Rows are points. Each table stands for the endless flat space through its points: a line for two points, a plane for three, and so on. Write the one point that lies in both, or say that there is none.
(in the rows, 128 means zero)

First:
[[151  95 132]
 [127 107 111]]
Second:
[[129 100 124]
 [139 105 114]]
They share: [135 103 118]

First:
[[147 138 163 102]
 [131 148 169 100]
 [127 150 135 106]]
Second:
[[136 141 150  99]
 [126 156 130 114]]
They share: [132 147 142 105]

First (3 x 6):
[[ 86  71 127 135 134 142]
 [130 111 127 131 126 146]
 [120 106 139 121 139 156]]
Second:
[[129 100 110 133 143 153]
 [ 94 105 135 113 118 128]]
They share: no point

First:
[[127 140 113 124 122 126]
 [135 141 102 116 127 138]
 [163 148  99 134 104 172]
 [155 141 107 130 108 157]]
Second:
[[142 140 114 128 108 152]
 [143 146 116 126 108 155]]
They share: no point

First (2 x 8):
[[148  93 158 137  94 107 152 107]
 [166 108 143 128 106  83 149  89]]
Second, 4 rows:
[[175  73 110 171 102  73 156  90]
 [175  91 143 153 105  73 177 126]
 [137 102 173 112 107 109 129  85]
 [124 116 164 132 123  74 116  80]]
They share: no point

First (3 x 9):
[[144 143 106 146 139 117 147 111 141]
 [178 132  94 178 115 136 139 119 126]
 [ 94 156 112 100 169 100 139 107 168]]
Second:
[[125 146 115 125 143 104 126 128 167]
 [132 147  91 145 163 125 152 120 130]
 [132 147 123 117 127  93 116 124 190]]
They share: no point

First (4 x 9):
[[113 125 144 126 130 140 118 107  90]
 [108 110 158 111 122 132 109  96  96]
 [129 103 162 103 122 149 121  88 116]
 [ 98 124 150 115 130 118 105 100  88]]
Second (3 x 9):
[[128 127 119 142 136 151 128  93  91]
 [108 147 153 108 162 137 134 137 119]
 [145 110 109 152 134 144 137  70  81]]
They share: no point

First (2 x 11):
[[ 99 148 129 122 135 100 137 105  82 159 156]
 [107 148 130 115 141 108 141 104  88 159 149]]
Second, 4 rows:
[[103 121 137 112 169 146 144 111  68 174 103]
 [ 91 110 134 123 174 163 130 105  57 182  92]
 [126 143 140  94 157 114 164 117  91 159 127]
 [148 171 126  96 127  84 148  93 127 144 169]]
They share: no point

First, 2 rows:
[[147 121 155 140 138 121 117 122 136 155 168 141]
 [126 118 140 119 138 139 114 110 112 134 156 117]]
Second:
[[131 106 135 131 152 125 135  95 136 133 155 133]
 [128 121 150 131 140 134 114 116 112 139 158 115]]
They share: no point

First, 2 rows:
[[107 126 110  95 131 115 135 144 132 116 137 156 131 118]
 [131 122 126 123 147  95 119 116 112 140 161 164 119 106]]
Second:
[[119 114 107 125 140 109 115 119 124 141 159 150 109 103]
 [136 133 131  80 155 108 136 164 132  97 144 166 147 143]
 [111 140 119 107 134 119 157 137 116 149 165 152 125 117]
 [128 106  99 131 150 117 105 123 132 143 171 139  99 108]]
They share: [119 124 118 109 139 105 127 130 122 128 149 160 125 112]

First, 4 rows:
[[ 98 113 141 122 170 110 124 104  97  97 104 127 119 156]
 [ 86 107 151 138 176  94 132 112  95  97 100 125 109 168]
 [117 102 139  89 130  65 122 145 129 117 104 126 124 162]
 [127 112 142  94 132  99 109 118 112 113 117 121 133 138]]
Second, 2 rows:
[[106 114 131  97 151  90 118 111 106 113  91 124 131 165]
 [ 98 115 136  95 152  90 111 103 101 120  86 121 134 168]]
They share: no point

First (4 x 18):
[[103 153 137 113 124 180 137 161 152 105 170 138  99  90 148 131 124 125]
 [ 96 140 137 155 140 164 150 180 136 131 168 101 134 106 134 135 139 109]
 [105 145 154 144 133 179 139 193 157 137 179 100 109  87 136 145 117 132]
 [ 84 153 137 118 128 183 153 150 139 102 168 142 118  92 164 129 142 118]]
Second (2 x 18):
[[114 141 110 125 132 161 138 172 133 114 145 122 124 109 115 111 141 100]
 [108 133 107 129 138 166 144 179 126 120 138 121 132 105 107 103 146 104]]
They share: no point

First (2 x 20):
[[136 116 121 103 153 123 106 158 151 140 112  98 150 143 123 140 102 115
  159 146]
 [112  88 101 103 149 139  82 158 151 124 124 114 162 111 131 124 114 107
  151 154]]
Second (2 x 20):
[[139 109 104  94 149 106 115 137 145 130 124  93 129 144 140 154 111 107
  139 142]
 [127 109 120 106 153 134  95 165 153 138 112 105 161 132 120 130 103 115
  163 150]]
They share: [130 109 116 103 152 127 100 158 151 136 115 102 153 135 125 136 105 113
 157 148]

First, 3 rows:
[[101 127 116 136 123 137 122 131 143 100 144 109 145 118  90 135 123  95
  128 127]
 [ 98 155 125 119  94 125  82 130 146  98 146 100 141 121 108 107 145 115
  125 144]
 [ 97 162 128 115  89 122  74 130 146  98 147  99 141 121 110 100 150 120
  125 146]]
Second:
[[115 128 136 108 122 145 109 140 131 116 143 121 145 112  98 105 143 128
  120 153]
 [ 93 150 121 126 123 120  95 127 133  74 154 119 158 121  86  97 119  87
  151 136]
 [ 69 159 106 147 105 105  92 106 142  80 151  95 149 124  77 121 131  90
  133 112]]
They share: no point

First:
[[161 148 150 106 112 133 139 145 140 105 119 148  75 140 133 166 172 103
  130 163 148 103  91 158]
 [141 132 141  98 122 151 151 162 159 111 135 160 111 111 119 139 133 128
  172 136 133 102 118 144]
 [129 120 138  92 134 161 151 163 160 115 143 168 119 104 115 122 122 135
  190 129 126  95 129 146]
 [154 119 168  78 147 160 154 146 130  90 157 172  93 106 129 121 139  96
  160 136 100  95 136 172]]
Second, 6 rows:
[[186 164 131  83 110 165 184 126 128 112 133 165  93 124 109 137 145 139
  137 112 140 101  79 163]
 [121 160 151  80 140 169 189 147 172  99 148 139  74  94 109 136 100 122
  163 135 183  59  63 167]
 [129 118 193 135 149 130 158 128 210 123  96 178 105 122 135 109 131 139
  196 143 121  79 106 148]
 [ 94 140 147  91 138 160 168 172 177  73 162 133  81  67 130 155 109  98
  175 182 177  70  93 165]
 [137 133 164 106 127 151 147 128 180 107 140 192 127 100 121 133 170 120
  168 165 100 125 146 161]
 [180 136 135 112 107 143 165 141 133  99 118 166 100 119 138 144 156 131
  154 142 123 108 100 154]]
They share: no point

First, 6 rows:
[[ 94 126  97 143 117 108  89 163 199 113  80 118 120 130 191 136 176 125
   92 114 133 121 138 142]
 [131  68 114 183 129 124 131 143 133  91  83 180 117 173 148 124  85 104
  122 100 140 161 178 163]
 [ 71 121 134 162 137 102 109 134 208 108 115 147 120 116 186 158 156 139
   92 134 173 145 139 142]
 [116  65 107 183 142  98 144 139 130  96  78 188 104 183 163 110  69 117
  111 101 136 180 165 170]
 [118 146 134  90 111 112  68 135 161 146 103 115 119 104 136 136 181  96
   94 102 149  85 150  94]
 [130  91 180 174 152 145 126 113 139 105 147 181 141 111 130 164 109  98
  146 110 205 120 184 130]]
Second (3 x 24):
[[ 96  88 151 145 119 114 116 135 160  94  96 153 115 136 144 127 139 121
  124 105 167 153 175 136]
 [ 88  80 164 143 112 114 114 136 164  83  90 151 116 133 135 124 147 128
  130 104 172 165 184 131]
 [108  98 128 135 126 114 134 128 140 115 112 157 100 153 161 120 121 102
  122 100 160 129 162 155]]
They share: [110 103 130 155 133 114 112 136 160 111 103 156 120 135 158 138 128 113
 110 110 158 135 159 139]
